Rows are points. Examples show where two turns around zero, p and q, send a point. Where does a point land after both, in the order given? Backwards means that the second turn is done in reverse. Each puzzle has new turns, and all numbers are rounded.
(in the rows, 128 means zero)

Turn p:
[ 93 141 130] => [124 149 159]
[170 138 168] => [167  84 121]
[152 119  60] => [110 163  67]
[ 97 114 154] => [110 116 165]
Turn q:
[155 114  97] => [132  98  97]
[155 147 128] => [150 105 138]
[153 109 121] => [118 100 117]
[142 133 176] => [115 117 175]
[ 36 136 119] => [124 220 113]
Where do these land?
p, then q: [151 181 179] => [111  55 148]
p, then q: [134 125  92] => [157 142 111]
q, then p: [150 115 130] => [103 121 130]
p, then q backwards: [ 78  91 111] => [104  87 172]

Turn p:
[161 159 225 135] => [ 89  49 188 120]
[ 97 139 118 132] => [105 150 116 135]
[149 149 105 133] => [143 151 153 121]
[116 120 129  96] => [123 124 104 103]
[109 124  86 138] => [137 169 110 141]
[136  78 106 134] => [170 125  97 147]
Turn q:
[ 88  71 120 106] => [ 73 140  82 140]
[173 140 125 139] => [172 117 128 112]
[ 98 173  99 124] => [108 154 175 105]
[139  94 165 166] => [155 125 100 179]
[142 161 131 106] => [132 104 154 106]
Where do these land?
p, then q backwards: [163 150  99 151] => [126 167 121 167]
p, then q: [130 143 157  83] => [ 81 110 107 118]
p, then q: [165 100 130 145] => [166 117  99 134]
p, then q: [ 57 134 139 130] => [ 92 185 153 127]
p, then q: [140 146  83 142] => [155 107 167 124]
q, then p: [ 77 113 167 151] => [101 141 143 189]
p, then q: [165 110 120  94] => [136  94 101  97]

Turn p:
[ 91 154  76 128 138 119] => [ 72 163 116 120 115 144]
[ 91  84 146 185  69 103] => [119  92 216  89 113 139]
[140 211 147 103 102 186] => [160 205 120 137 199 128]
[154 121 112 120 158 138] => [139 125  94 148 111 138]
[148 113  90 103 137 108] => [126 131  92 113  88 120]
[ 83  79 156  99 129 133] => [111  69 120  93 160 131]
[158  86 158 144 152 141] => [163  79 127 155 121 138]
[158 175 140 142 138  97] => [133 160 140 168 118  87]
Turn q:
[138 179  87 149 122  57] => [153 138  71  54 122 105]
[ 81 107 121  51 160 140] => [ 88 120 206 119 144  86]
[189  99 138 149 181 141] => [198 115 137 165 166 137]
[164 154  92 163 100 125] => [138 107  68 108 138 153]
[115 152 108 130 151 153] => [109 130 115 135 163 106]
[112 111  96 147 119 154] => [107  92 109 149 127 117]
[123 107 190  99  83 156] => [ 98 149 172 154  97 183]
[ 79 138 184 131  97 107] => [101 182 135 132  70 129]
[149 105 136 133 139 119] => [159 120 139 136 124 133]
Where do these land?
q, then p: [156 177 170 108 159 132] => [126 163 100 185 158 116]
q, then p: [125 125 131 112 183 123] => [129 116 129 165 120  86]
q, then p backwards: [100 123  91 175 107 133] => [136 108 117  97 179 102]
q, then p: [130 117 142 121  79  44] => [180 161 116  59 150 103]
q, then p backwards: [183 151 128 133 188 173] => [127 162 188 115 133 193]
q, then p backwards: [119 173 112 123  73 142] => [ 80 121  79 104 143 137]
q, then p: [ 98  69 160 125 112 127] => [153 119 194 109 142 125]
q, then p: [114  90  90 127 122 149] => [120  79 146 109 110 139]

Turn p:
[125 161 110 110 123 132  92 115 113] => [144 160 136 116 101 146 127 113 102]
[117 121 114 142 141 144 152 132 129] => [115 104 133 147 142 138 129 130 117]
[128 119 131 126 136 126 157 145 131] => [131 102 120 129 150 128 132 131 134]
[143 135 129 146 143 112 164 116 136] => [117 126 123 144 166 120 133 105 136]
[100 167 126 126 120 118 101 133 126] => [135 161 142 101 130 141 118 138 100]
[148 114 114 145 118 120 146 147 125] => [146 117 120 156 143 110 134 137 130]
[153 137 131 148 134 151 164 141 158] => [136 106 148 157 161 136 111 118 155]
[121 154 141 116 115 140 120 120  99] => [137 139 154 105 116 136 152 120 120]
[116 160 146 110 123 124  88 136 114] => [145 152 145  84 109 129 121 128 114]
[145 119 136 180 148 139 156 135 134] => [112 103 152 162 159 100 118 121 134]
[116  81 131 107 101 118 108 104 140] => [106 142  94 127  91 129 139 157 153]
[124  68 126  79 134 112  87 112 131] => [112 124  69 109  67 123 123 137 141]
Turn q:
[151 151 119 152 155 122 107 121 112] => [134 123 143 151 147 120 121  96  98]
[132 146 133 107 158 129 152 120 134] => [160 146 126 133 126 149 145 130 113]
[116 112 128  77 137 149 128 153 144] => [141 128 103  97 128 168 113 157 129]
[144 117 133 120 113 119 129 101 105] => [113 139 139 104 122 109 147 120 114]
[109 150 100 150 112 122 133 147 105] => [105 137 123 163 103 119 102 122 125]
[152 134 149 118 113 109 127 125 140] => [147 110 124 114 121 103 144 133 120]
[127  97 131 137 125 182 139 149 157] => [116  94 144 122 130 175 128 149 162]
[126 116 114 167 129  95 124 126 118] => [100 128 119 157 146 101 137 114 130]
[120 108 122 103 112 160 123 112 171] => [137 116 121  87 122 157 130 121 169]
[104 151 151 148 127  93 117 125  94] => [129 158 139 152 136  78 112 137 118]
Where do these land?
q, then p: [109 126 138 113 141 133 108 109 105] => [137 138 136  95 124 134 118 103 120]
p, then q backwards: [107 127 139 129 119 123 129 143 170] => [ 96 106 140 119 133 143 115 151 129]
p, then q: [139  88 140 124 116 125 134 103 109] => [119 133 102 144 105 121 150 133 159]
p, then q: [115 138 137 117 114 126 128 105 105] => [140 146 133 128  98 135 138 142 129]
q, then p backwards: [133 142 112 109 141 138 123  88 130] => [142 167 129 105 134 124 121 112 116]
p, then q: [151 140 128 123 138 109  99 142 119] => [133 125 120 112 121 103 132 104 102]
p, then q: [136 131 100 123 102 126 141 149 132] => [119  98 139 148 128 143 136 122 109]
q, then p backwards: [105 144 118 225 141 141 142 115 175] => [200 116 128 159 112 173 183 100 156]
p, then q backwards: [106  95 131 119 134 112 148 150 121] => [146  99 137 119 120 108 125 157 143]
p, then q: [133 130 125 110 123 151 115 153 123] => [118 100 135 104 122 126 133 136 119]
q, then p: [175 148 141 118 139 125 140 151 119] => [142 102 131 138 117  94 167 130 126]
